Every row gives one point. Examples show where two turns around zero, p and q, send a point. Where does a point land after both, in the order given? Backwards means that the second turn is done in reverse. Each puzzle has new turns, and all numbers are rounded.

Turn p:
[-35  27] => [-29  34]
[ 62 -20] => [ 57 -32]
[-27  -7] => [-28  -1]
Turn q:
[-37  29] => [-40 -25]
[-23 -10] => [  2 -25]
[ 60 -19] => [38 50]
Where do these land?
p, then q: [29 18] => [ 0 34]
q, then p: [-63   6] => [-38 -51]
q, then p backwards: [ 34 -24] => [28 31]

Turn p:
[23 19 11 26] => [ 34  15 -13   9]
[-25  27   4 -36] => [-18  10   6 -47]
[ 27 -36 -60  -9] => [-13 -67 -25  20]
[-48 -18  27  58] => [-26  59   9  51]
[ 24   8  17 -38] => [ 23 -18  23 -32]
Turn q:
[ 48 -97   3  14] => [ 49 -97  -4  -9]
[ 16  33   9 -18] => [ 5 29 29 -6]
[-37 -24  -1  -5] => [-10  -7 -40 -15]
[-11   3  17  -7] => [-11   5   0 -18]
[-27   8 -21 -27] => [  8  32 -30  -4]
[ -2  82 -24  23] => [-30  59  28  52]
[14 -6 17 21] => [-11 -23  18   1]
Where do these land?
q, then p: [26  1 55 62] => [-36  31  67  28]
q, then p: [-28   4  25 -22] => [-19  -7  -1 -39]
q, then p: [  2 -28  57  33] => [-45  -9  54   9]
p, then q backwards: [-45 -21 -42   2] => [-44   8  12  45]
p, then q backwards: [ 13   2 -46 -38] => [-16 -51  27  13]
q, then p: [ 29   4 -35 -15] => [ 44  -1 -13  14]
p, then q: [  3  38 -13 -22] => [ 38  23 -10  -9]

Turn p:
[ 27  17   2   6  22 -17] => [ 25 -15   0 -10 -24 -17]
[21 30  0 16 15 68] => [ 42   7 -54  29  25 -16]
[  2 -15  18 -19  -1  -5] => [-2 -4  2 -7 -8 28]
[ 22  32  11   4 -16 -16] => [  6  17 -14 -10 -36 -16]
[ 18  11 -18 -21  -4 -14] => [ -1  -4  -9 -35  -5  -9]
[-85  21   2  -1  13 -20] => [ 6 51 70  5 27 -1]
[ -6 -97 -15  15 -28   5] => [-75 -52   5  29  21  31]
Turn q:
[  7  20  23 -50  19 -15] => [-14 -22  42 -39  -4  -5]
[ -9  11 -53 -50 -19 -33] => [ -9   9 -12 -47  -1 -67]
[ -9 -17  -3  11  33  10] => [ -2 -23 -16   6  24  17]
[ 16  17  29 -12   7  51] => [17 17 39 -9 21 40]
[ -9 -10  24  40  43 -12] => [-20 -41  -5  39   7  26]
[-36   8  17  30  -4 -49] => [-53 -12 -14  28 -32  -7]
[ 43   1 -33   9 -14  10] => [ 45  13   2  14   9 -28]
[-24 -47  35  30 -53  10] => [  6  27 -42  12 -54  47]
[ 20  17 -39  -8 -12  29] => [ 28  31   5  -5  30 -23]
Where do these land?
q, then p: [-24  24   7  -9  42  25] => [38 -3 22 16 29 25]
p, then q backwards: [-22  28  -1  -8 -37  -5] => [-25  24  -9  -7 -35  12]
q, then p: [ 39 -41  41 -19  52  10] => [ -8 -52 -41  20  11  56]
q, then p backwards: [-22  12  46  38  -9  15] => [-24 -29  47   5 -28   3]
q, then p: [-49   4 -12  17 -21 -54] => [-47  32  42  -7  18 -28]
p, then q: [ -1  25  18   2 -43   0] => [-23  39   8   6   6 -25]
p, then q backwards: [ 32 -26 -39 -18  43  21] => [ 13 -36 -22 -20  59  -3]
q, then p: [ 31 -46 -41 -15 -17   4] => [-10 -39 -26 -48 -18 -20]
q, then p: [ 15  20 -19  12  -9 -17] => [ -4   0  19   3 -30 -15]

Turn p:
[ 23  -6  -8   4  15 -19   4 -24] => [ 13  14 -10  12  34  -4  -3  -3]
[14 15 -9 15 50 27 10 23] => [-12  19 -22 -16   8  52   2  24]
[ 16   2  37  30 -14 -40 -17  13] => [ 12  -1   3  49 -14 -10 -41  17]
[-63  10  -9  18  -3  22 -15 -22] => [-58 -12 -20 -11 -19 -15   5 -32]
[-39 -15  -9  23  -5  28  57  29] => [-29  16 -12  -2 -41   0  61  27]
[ -2  13  -2 -80  11   0  32 -18] => [  1  17  58 -49  37 -14  19   1]
[-41  -3  10 -97  -1  -2 -21 -18] => [-22 -42  67 -55  30 -33  -2 -13]
[ 33 -33   4   9 -10  -7 -22  -6] => [ 33 -25  -8  30  13   6  -2  -7]
[ 24   7 -26  39 -14 -17 -10  26] => [ 33   8 -43   9 -23  -1 -18  12]
[ 36  10  12  38 -29   9 -17  -5] => [ 28   8 -12  34 -24  19 -19 -27]
Turn q:
[ -3  10 -14  59  62   5 -15  -5] => [ 53  18 -37  -5  26  49  15 -11]
[  7   2 -34  34  16  25 -10 -39] => [  2  16 -24  17 -11  48  30 -20]
[-28  10   7   9   9 -52  11  22] => [ 10  -8  -7 -13  55 -31  -3  -6]
[ 15  39  43 -37  -8  32 -17 -17] => [ 10  42  49  -6 -43 -13 -15  -9]
[ -4 -22  35 -37  18  16   7 -22] => [ 21 -28  38 -13 -34  -5   3 -14]
[ -7 -11 -41  -2 -33 -56   8  17] => [-52 -21 -29   3  42 -22  -9  -5]
[-20 -28   0  12 -58 -15   7  14] => [-28 -25  -2  46  17 -29  -1  22]
[ 15   1  -2 -34  -4  48 -33   7] => [-13  13  33  -3 -37  33 -26  16]
[  4  21   4 -44   3  46  27  10] => [-11  14  37 -37 -35   0  17  29]
[ 21 -22   2  39  -5 -49  14  14] => [ 10 -20 -57  11  20 -29 -11  -2]
Where do these land?
p, then q: [-37   8 -15 -17 -26 -17  -7  37] => [-34 -26  10   5  14 -32 -34   1]
q, then p: [-80  18 -33  67  -2  35 -25 -15] => [-42  62 -25  15  -8  83  26  17]
q, then p backwards: [ 43  20  24 -27  28  22  24 -10] => [ -7  36 -29 -13 -41  14  14  32]
q, then p: [ 18 -13  44   3  15  -4  33 -10] => [ 52   7   8  16  10 -25   3   5]
p, then q: [ 24 -13  -6 -22  18  -7  34 -32] => [ 34  14 -10 -44  -5  -7  16  -7]
q, then p: [-36  -9 -26  13  12 -17 -47  34] => [-31 -27 -21  -8  23  56  -7   6]
q, then p: [ 35  14  -3  12 -10 -20  10   3] => [  8   7 -20 -25   2 -28 -14  -5]
p, then q: [ 38   2  37 -39  -4 -18  -3 -33] => [ 64  13  -4  -2 -22  -5 -20 -25]
q, then p backwards: [ -6 -26 -21  10 -31  25 -20  26] => [ -3 -13  38  23  33  -8  -6  24]

Turn p:
[-15 -44 -11   9 -15  12 -51 -27  17] => [-29 -21  -3 -11  23 -23 -49 -33 -19]
[-41 -36 -36  40  17 -42  20 -56  97] => [-56 -13 -46  69  70 -26  32 -61 -23]
[-18   0  32 -37  -9  74  23  18  -6] => [-30 -17  22 -47 -19  66   7  21  -6]
[ 16  32 -27  56  21  10 -23   6 -48] => [ 38  34  -4  39 -38   0 -47  14 -24]
[ 34 -11 -13 -41  36  19  26  60 -34] => [ 51  16 -37 -57 -15  35  18  30  -1]
[  9  -8  36 -39  36  33 -33  16 -10] => [ 15  10  26 -53  32  29 -22  25 -10]
[-40  -1 -20  -4   2 -11   9  31 -27] => [-19  12 -32  -8 -22 -16   4  39  -7]
[ 25  38 -27  -1 -18  19   9   9  56] => [ -6   7 -17  25   3  44  -1 -33  53]
[ 15 -37  -8  33   4 -58  41  -7  -5] => [ 31 -26 -29  29   0 -45  44 -10 -22]
[  5  27   0  46  -1 -19 -41   6  -3] => [ 16   8   7  45   3 -20 -43  14  11]
[-10   3  48 -19 -45 -23  11 -21   1] => [-21 -31  49  -6  -4 -26  29   3  24]
[ 19  38  26 -43 -28 -14   8 -36 -38] => [  7  23  64 -23 -32 -19  28  -8  25]
Turn q:
[ 37   7  31 -25 -41  -9  -8  28   3] => [  5  16  38   6 -25  31  -7  15 -44]
[ 19  30  23  46  38  46 -51  15  57] => [  9   4  11  97  53 -21  25   8  -9]
[-23 -17  25 -56  45  43  18 -42 -31] => [ 47   7 -12 -38  53  38 -32  -2  49]
[ 21  10 -50  -9  61 -40  33 -11  24] => [ 13  44 -16 -18 -16 -29  64 -18  44]
[ 17 -23 -24  51 -36 -51   7 -32 -13] => [-44 -30  11  -6 -54 -15   6 -54   6]
[ -5  11 -49  -6 -21  -1  25 -14  -9] => [-13  -3 -46 -18 -30  14  13  -6   5]
[-34  22  10   3 -34 -17 -32  10 -39] => [-41   8  -7  -6  -5  -9 -56  10 -25]
[ -1  43  19 -25 -21 -21  -4  -3 -51] => [-35  44   0 -25   0  27 -38  -3 -19]
[-33  33  54  11   2  38  16  19  13] => [-24 -11  13  11  60  21   1  48  -8]
[ 47 -55 -45 -17  10 -14  11  33 -39] => [ 54   2  -8 -48 -33 -22  16 -45 -39]
[-11  -9  -9  -4  38  41 -31   4  50] => [ 45  -7 -15  49  25 -21  10  24  21]
[-33 -51  15  32 -40 -14  16  -6  35] => [-16 -74  30  -2 -27 -14   0  21  17]
Where do these land?
q, then p: [-34  29 -23  78 -52 -18  21  22  52] => [-54 -50 -59  15 -29 -38  28  46 -31]
p, then q backwards: [  2 -21  36 -11  30 -30   5   0   1] => [ -4 -10  17   8  31  19  18  39  10]
p, then q backwards: [ -5 -19   4 -39   4  58 -22  -8 -34] => [  2  -8  22 -30 -32 -27  26  13 -55]
p, then q: [ 53  23   4  32   0 -19  22 -30 -24] => [-30 -10  38  14  -9  36  21 -45 -13]
q, then p: [-28 -20 -29 -36  28  17   3 -19 -58] => [  8  53 -13 -34  26  -4 -18 -48  24]
p, then q: [-41 -44  13   8   6  32  14 -19  24] => [ 13 -25 -25 -43  31 -16 -36  -8  15]
p, then q: [  4  -8 -17 -20 -75   4 -41  20   6] => [ 23 -12  13  34 -54 -16 -29  36  35]
q, then p: [  0  -6  61   0 -45 -56 -37  42  -8] => [ -4 -26  59 -16  -5 -37 -29  72  12]
q, then p: [ 27  54  18 -21 -23 -20  26 -23  45] => [-38 -24   9  29 -28  62   5  27  14]
p, then q: [-14  27 -39 -28  38  62   4  32 -14] => [  8  20 -70  24  17  35 -14  32 -35]
p, then q: [ 44  -5 -28  33  42 -18  49 -10  21] => [-14  -9 -27  -3   5  23  51 -69   1]
p, then q: [ -8 -11   2   6  46 -13 -43  -6 -12] => [ -2  53   2   0  18 -26 -12 -20 -14]

Turn p:
[ 20  23 -29  -2 -12 -25 -19 -20 -31  26 -51] => [ -2  15  27  15  39 -26 -39  19   5 -31  37]
[-24  -7  24 -12  23  41  57  17 -31 -12  11] => [-28   1  -2   5 -38  -7  52  25  38   5 -35]
[ 14  39  16  50 -16  -8 -24  20   2   1  39] => [-30  34 -17  -4  -4  28 -31 -29  -9  44  17]
[  3  37  38  -1  16  11   0  11  24 -28  25] => [-19  29  -3   1  -4  26  23  -9 -32  29 -31]
[  1 -19 -40   5   9 -43   1 -32  31  39 -19] => [ 25 -37 -32   8  52 -12 -31   0   0 -29   8]
[  2  -4  42 -10 -17  -7 -25  29  16  20   2] => [ -1  -5  21  -6 -15 -16 -28 -27 -20  26 -27]
[-54 -33 -20 -15  -2 -33 -14 -15  16   1 -29] => [ 17 -59   5  20  18 -26  16 -26 -12 -25  19]
[ 11 -12  16   7   6  64  10 -22 -33  -9 -18] => [ 27  27  26  18 -21   4  24  34  43  14  -3]
[-26 -27 -28 -31 -44 -43   8 -31  39  11  -5] => [ 29 -41  -7 -33  43 -23   6 -46  -2 -38   4]
[ 30  -3  16  24 -11 -17   2  24  16 -31   7] => [-15  -9  12 -29   1  41 -13   1 -14  25  -1]
[ 33  29 -50   9  15  49 -12  17 -31  11 -16] => [  0  49   2  28 -30  21 -29  35  17 -40  21]
[-11 -21  16 -26  33  11  17   0 -20 -28  54] => [ -3  -2 -33 -22 -38 -13  52  23 -13  19 -10]
Turn q:
[ 20 -19   7 -78  76 -27  -9 -97   6 -10 -16] => [-57 -67 -12 -19  -5 -39  68  83 -20  41   3]
[-12  10 -47  14  -4 -15   2  23  13  -6  70] => [ 20  56  11 -36 -14  25   6  -2 -22 -14  46]
[ 22   9  21   8 -20   8 -22  36  10  23  19] => [ 17  39 -14  16 -12 -22  -2 -16   7 -29 -14]
[ 22   4  25 -25   5 -16  40   9 -28   4   1] => [-54   1  -8  23  19  -4  -2  -4 -14 -18   5]
[  2   2  15 -23 -20 -15 -14  24  -6   5 -19] => [ -6   6  -6  14   2   7   7  -8 -12 -15 -42]
[ 11  -8   8   0 -23  36  22  21  25  13 -20] => [  9 -11 -15  20 -17   2 -44   3  15 -28  -9]
[ 21  -8   1   4  42 -47   3  13  17  21  -7] => [-34   8 -19   9 -31  14  45  -4  22   3   9]
[ 10  24  -1  38 -24  11   1 -12  -8  -3  -3] => [ 32  -2  -3  23  17  -6 -12 -24  -1  10  20]
[-15  22 -30  29 -21  -6  -9  31  23 -41  18] => [ 40  37 -20 -23   3  41 -16 -16 -11  14  10]
[-42  22  -2   9 -24  12  -4  -5   3  23 -19] => [ 38 -19  21   5  23  18   1  -4  16 -22 -11]
[-26  11  23  27  21  28  -2  18 -15 -12  -3] => [  1  15   8 -11  32  -4 -21  -9  42  13  -6]
[-32 -75  17   1 -16  22  -9 -89   2 -19 -20] => [  9 -98  24 -52 -13 -45 -16  -7 -11  27 -11]
[ 20   6 -36  -3   8   9   1  29 -42   3  -1] => [-15  36  33  32  -5  14 -13   7 -11  18   3]
Where do these land?
p, then q backwards: [ 14  13   1 -17 -43   2  36 -25   2   5   7] => [-43   5  32   9  15   0 -17  19  -1  -2  26]
p, then q: [  6  31   1   0  46  -6   2  16 -40  -4 -45] => [  2  36   3 -22  27  22  -9 -47  39  -3 -13]
q, then p: [ 21  19  25   8  28  -7  23  23   7 -24 -31] => [ 13  -8 -32  44  -1  18  -6 -22   8 -29   9]
p, then q: [ 19   2  49  24  52  -3  19  -5 -24 -13 -13] => [ -8  20  22  19 -11  27  -6 -20  56 -38 -15]
p, then q backwards: [-25  -5 -48  37 -23   0 -33 -13  22  52  34] => [ 28  13  28  69 -36  10  32  14  34 -14   0]
p, then q: [ 20  -2   4 -14 -31  15 -14 -40  11 -42 -12] => [-36  10 -28  25  20 -36 -10  25   0 -12  15]
q, then p: [-48 -45 -68  -2 -14   8  -1 -18  18  28  40] => [ 10  30  46 -70 -36 -22  18  -7 -10  31 -32]
p, then q: [ 11 -19  29  14  16  -5   6  35 -13   7 -52] => [  3  -1  -2 -14 -14 -14  -4 -40  39 -13 -46]
p, then q: [ 34  -4  -8 -22 -17 -33  -2  -5  13 -24  21] => [-33  13  18   2  13  -9   0  38 -25   1 -19]
q, then p: [-28  17  53  -7  46 -26  -7  16  -8  10 -39] => [  5 -43  -9  45  25  26  24  -2   8 -32 -42]
q, then p: [ 35  -4  -5 -41 -21  34 -10 -11  16   5  30] => [-44  -4  22 -27 -15  -1 -22   2 -21  -1  41]
p, then q: [ -2  18   3  -2  -8  20   9  12  23 -27   9] => [  6 -23   3  13  25  -4 -27  16   2  -2   3]
q, then p: [-57 -22 -36  23 -31   2 -28  17 -27  28  51] => [  4  53  42 -32  23 -21  30  19 -25  42 -37]

Turn p:
[ -9  20  84   8  -6 -18  14  -5  27  25 -19  28] => [-81  -4 -18  17  31 -17 -14 -10   0 -20  25 -30]
[ 16 -25 -12  -2 -18  -5  32   8 -22 -35 -10  -4] => [ 13  22  12 -28 -18  13 -20  30 -25   3  16   4]
[ 10  -3 -18   2   5  -5 -16 -22  19  21   2  -9] => [ 13   4  -5  26  -8 -19   9 -17  -5  10 -18  -3]
[  6  12 -14 -21 -33  -2 -25   7 -23  14  29 -21] => [13  2 -9 14 -2  0 30 10  0 -5  4 55]
[  5 -12   7 -11  17  38 -56  42  -4  -3  -7  -2] => [ 21 -23 -10   0  38  48  37 -13   1  25   7  -4]
[ 19  16  22 -21  19  -3  23 -22   0  26  56   5] => [-12  34   3   2  20 -50  10  -1  46   4  10  14]
[ 11  20 -15 -14 -12 -18  29 -20 -18 -55   4  22] => [  7  27  49 -10  -2   2 -25  37  -4 -34  -6   7]
[ -1   0 -22   6  57 -19  -6  57  18  27 -20 -11] => [  8 -56   2 -38  17 -26  21 -17 -16  39 -21 -20]
[-22   8  27 -17   2 -15  34 -24   1 -79 -10 -19] => [ -1  30  34 -36 -14  10  -7   5  -9 -70  24 -30]
[-44  18 -22  21 -10  18  34  -4  28  26   2  18] => [-20 -33  12   7 -36  -9 -41 -29  30   5  -3   8]
[ 18 -32  -1 -18 -15   3   8 -18  22  -8 -14  -5] => [  5  29  11  16 -18   2   1  -6 -25  13  20 -16]
[-10 -10 -16  22  -4 -13  30  -6 -74  21  -1   3] => [-14   9 -32 -34 -32   2 -16  49  14  10 -32  24]
[ -9  -3 -18 -20  -9  45 -97   4 -12  18 -14   2] => [ 22 -21 -15  51  14  66  56 -16   6  18 -26  16]
[ -2 -34 -13  20  -3  -7 -40   7  21 -19   6   1] => [ 43 -22 -13  26  -1   9   4   7 -13   1  12 -24]
[13 26 12 44 11 -1 35 -3 15 22 -5 -9] => [-18   0 -20 -16  12 -32 -44 -28  -2   0 -13   0]
Turn q:
[-35 -11 -10  34  25  25  20  25   7  13 -12   6] => [ 13 -21  15 -35  19  17   7  21 -34  16 -10  24]
[ 35  38 -23   6  14  21  15  38  -9 -11  28   0] => [ -8 -46  30  47  -1  23  12  14  -3   8  16  -5]
[  0  23   1 -40 -29   1 -10  30 -35  -1 -10 -13] => [ 26   9  19  36  -9 -34  20  22   6 -21  -1 -20]
[  2 -31  21 -18 -21 -43   7 -17 -12  11  44 -31] => [ -5  30 -32  34 -20 -32 -48 -10  -7  17 -16   3]
[ 23  -2 -10  29   9 -11  36 -38  43  27 -32   0] => [-24   4 -25 -46  -5  43  -9  -9 -18  21  10 -43]
[  8  18 -37  43 -13 -33 -16 -19  19  35 -33  47] => [ 13  -5  38 -57  -6  23 -17 -48   8   9  11 -45]
[-28  36  32 -11  17   4 -21 -25 -17 -15   1 -12] => [-29  15   5  11  30 -19  20 -12   1 -36 -31   6]
[-26  -7   0  29  19   2  15  12  17 -50  -1  -5] => [ 11 -38 -29  -8  34  13  11  -2   2  10 -22  24]
[-31  27 -21  -8  -9  26 -27 -14  16 -37  29  -4] => [ -6 -24   5  11 -17  13  18 -12  27 -33 -45  27]
[ 23  -2 -30 -17  17 -44 -30 -37 -16  -7  11 -31] => [ -6  46  -4  38  -7  13   3 -44  25  26 -18 -13]
[ 37   6   4 -14  19  21 -25  -5 -25   7 -36  10] => [-11  28  20   1   8   0  41  -3   9  -5  44  -7]
[ 17 -42  35   8 -28  22  40   7 -26 -15   3 -29] => [ -3 -13 -53  12 -16 -43  11  21 -33  20  24  13]
[ -3 -42  21 -27  -8  16  30  30  -5  29 -14  52] => [ 10   4  10 -38  -2 -30 -25  61   8  11  42  11]
[-24 -10  17 -14 -11  -8 -32  11  44  15  21  11] => [ 17  12  -1 -10  -6  12 -45   2   9 -42  -7  24]
Where do these land?
p, then q: [ -4 -17  29 -19  31 -35 -31  -6 -15  15  -3  11] => [ 21 -11 -15   8  18  16   1  32 -30  32 -26 -16]
q, then p: [ 18   7 -36 -14 -27  20  -9 -33  16   5 -18 -41] => [ -5  20   9  -5 -32  19 -36 -24 -18 -14   8  46]
q, then p backwards: [-23   5 -23  -9   0  42 -21 -11  -4 -33 -14 -12] => [-23  16 -14 -33   8  -3 -31  -6 -31  10  10 -25]
q, then p: [ 33  28  27 -21  -4  20  13  10 -26 -17 -10 -24] => [ 23 -19 -18 -42 -17 -24 -32  11   5 -17   9   2]
q, then p: [-25   1  -3  19 -20 -18 -27  26 -16 -17  41 -14] => [ -1  18 -20  30  13   5 -22  30 -26   3 -23 -33]
q, then p: [-35 -15 -19   4 -19 -21   1 -12  37 -29 -26 -33] => [ 12  25  36   0 -12  16  -5 -20 -41  30 -33  10]
p, then q backwards: [ 27 -15  20  21 -10 -32   2 -13 -39   7 -27  44] => [-11   3  23 -36  24  -4  59  -2  11  21  11 -24]
q, then p: [ 34  15 -48 -12  40  23 -26 -32  30 -28  -7   3] => [-11  10  19   7 -22  17 -42 -63  38   8  28  -5]
q, then p: [-24  -6 -15 -38  33 -40  38   6  22  15  26  20] => [ -9 -51 -15  10  33  22  33 -42 -16  21 -10  -9]
p, then q: [-13  -2  32  20 -14 -20  31  16  43  24  23  10] => [ 15  15  -2  10  -4   0 -46 -37  10  14 -37  28]
p, then q: [-24 -35  26  12  36 -13  -1 -13 -36  -2  53  26] => [ 42 -18 -17  29  -5  65 -26  25  -3  -7  -9 -12]
q, then p backwards: [ -9   7  23  34  21   1  32  39 -30  35   8   1] => [ 45   3  -8  -3 -14 -35   6  42  25 -10 -23  21]
p, then q: [ 10  39 -21   0 -36  39 -22 -15  15   2 -20   3] => [-32 -12   9 -47   7 -12  29 -31  -1 -11  19  16]
q, then p: [ 37 -13   8   3 -29  33  19  38   3  23 -25   7] => [ 29   8 -12 -15   8 -14   7  31  10   9  43  45]
